Each row is a point. The ring and each string are closed loops that go straight from each point to the next, and from the last back to the first. Before rounding, they use only three directions, however many columns there are. Count how often each string passes through the ring. Passing back the other way cancels.

Ring, 7 rows:
[[-43 -28 -33   2]
 [-40 -30 -19  -3]
 [ -3   1  26 -17]
 [ 11  30  29 -25]
 [ 22  37  32 -22]
 [ 27  15  34  -5]
 [-11 -14  -6   4]]
String, 29 rows:
[[ 52  19  59  -1]
 [ 47  34  50 -10]
 [ 13  33  15 -18]
 [ -4   9   8 -12]
 [  1  16  11 -14]
 [ 15  45  15 -24]
 [ 35  57  33 -25]
 [ 35  49  35 -21]
 [ 15  34  15 -17]
 [  7  11  17  -9]
 [ 30   4  45  -2]
 [ 30  -2  43   3]
 [ 11  -8  23   3]
 [ -8 -21   0   9]
 [-57 -34 -58   8]
 [-63 -24 -61  -1]
 [-30 -12 -19  -5]
 [-10 -17   9  -1]
 [-36 -39 -14   5]
 [-68 -43 -53   2]
 [-52 -23 -40  -5]
 [-22  -6  -8  -8]
 [-17 -21   1   0]
 [-56 -44 -45   9]
 [-59 -36 -57   7]
 [-43 -15 -43  -1]
 [-21  -8 -20   0]
 [ 12  -3  13   6]
 [ 48   5  57   6]]
Times through: 3
String (29 x 4):
[[-15   8   1 -17]
 [-16  20   1 -26]
 [  8  38  31 -34]
 [ 25  36  48 -28]
 [ 25  14  47 -13]
 [ 12  17  27 -15]
 [  5  29  13 -21]
 [ 25  58  24 -29]
 [ 52  48  58 -19]
 [ 56  35  64 -11]
 [ 52  35  53  -8]
 [ 12  22  11  -9]
 [  0   9   5  -8]
 [ 11  -1  26  -3]
 [ 26 -11  37   9]
 [  2 -20   7  13]
 [-40 -20 -43   5]
 [-36 -10 -32  -5]
 [-35 -10 -28  -6]
 [-79 -33 -78   1]
 [-69 -43 -58   4]
 [-52 -44 -33   5]
 [-14 -19   8  -2]
 [-20  -4  -5 -10]
 [-37  -9 -22 -12]
 [-39 -26  -9 -10]
 [ -5 -29  40  -7]
 [  4 -10  38 -10]
 [ -3   0  20 -12]]
Times through: 2

Ring (7 x 9):
[[ 17 -17  -8 -25  51   5   0 -37 -57]
 [ 13  25  -3 -15  41  -8   0 -45 -47]
 [-18  60  13  10   2 -23   2 -37 -12]
 [-42  34  25  17 -24 -15   5 -23   6]
 [-47  -7  25  13 -25  -4   6  -9   5]
 [-31 -61   9   0   0   8   4   7 -15]
 [ -3 -69  -6 -17  33  12   1  -4 -42]]
String:
[[ -12   30   10    0   12  -11    2  -35  -23]
 [ -16   27   11    1    8  -11    2  -33  -20]
 [ -18   13    2    9    9  -17    0  -12  -15]
 [ -23   27    8   12    1  -19    1  -17  -10]
 [ -23   17   14    4    0   -9    3  -26  -14]
 [ -35   35   28    8  -18   -8    6  -36   -3]
 [ -56   49   42   20  -45  -11    9  -34   18]
 [ -60   31   41   20  -47   -8    9  -24   20]
 [ -50    8   39    7  -34    3    9  -29    6]
 [ -30   -7   18    3   -7   -1    5  -18  -11]
 [ -42  -20   26    4  -19    5    7  -15   -3]
 [ -61  -54   36    7  -40   15   10    0   10]
 [ -46  -57   15   11  -18    4    5   15    1]
 [ -32  -47    1   11    0   -5    1   18   -8]
 [ -22  -34    6    0    8    1    3   -4  -20]
 [ -20  -54   10  -11   10   14    5  -11  -27]
 [ -16  -86    3  -16   18   20    4    1  -34]
 [  -6 -121   -9  -22   35   25    2   15  -46]
 [  -6  -65  -14   -5   33    1   -1   13  -35]
 [  -8  -32   -5   -5   25   -2    0   -6  -31]
 [   0  -44  -15   -6   38   -3   -2    3  -39]
 [  12  -49  -16  -19   50    5   -1  -11  -53]
 [   0  -23  -12   -4   35   -8   -2   -6  -36]
 [  -5  -11    0   -8   25   -3    1  -21  -34]
 [   8   -8    3  -24   37    7    2  -44  -49]
 [   2   -1    4  -17   30    2    2  -39  -42]
 [   4    8    2  -15   32   -2    1  -40  -42]
 [  22   42    5  -29   47    0    2  -74  -59]
 [  17   60   -2  -13   43  -16   -1  -59  -48]
 [   5   61   -7    4   32  -29   -3  -35  -31]
 [ -11   19    2    3   16  -15    0  -22  -23]]
Times through: 3
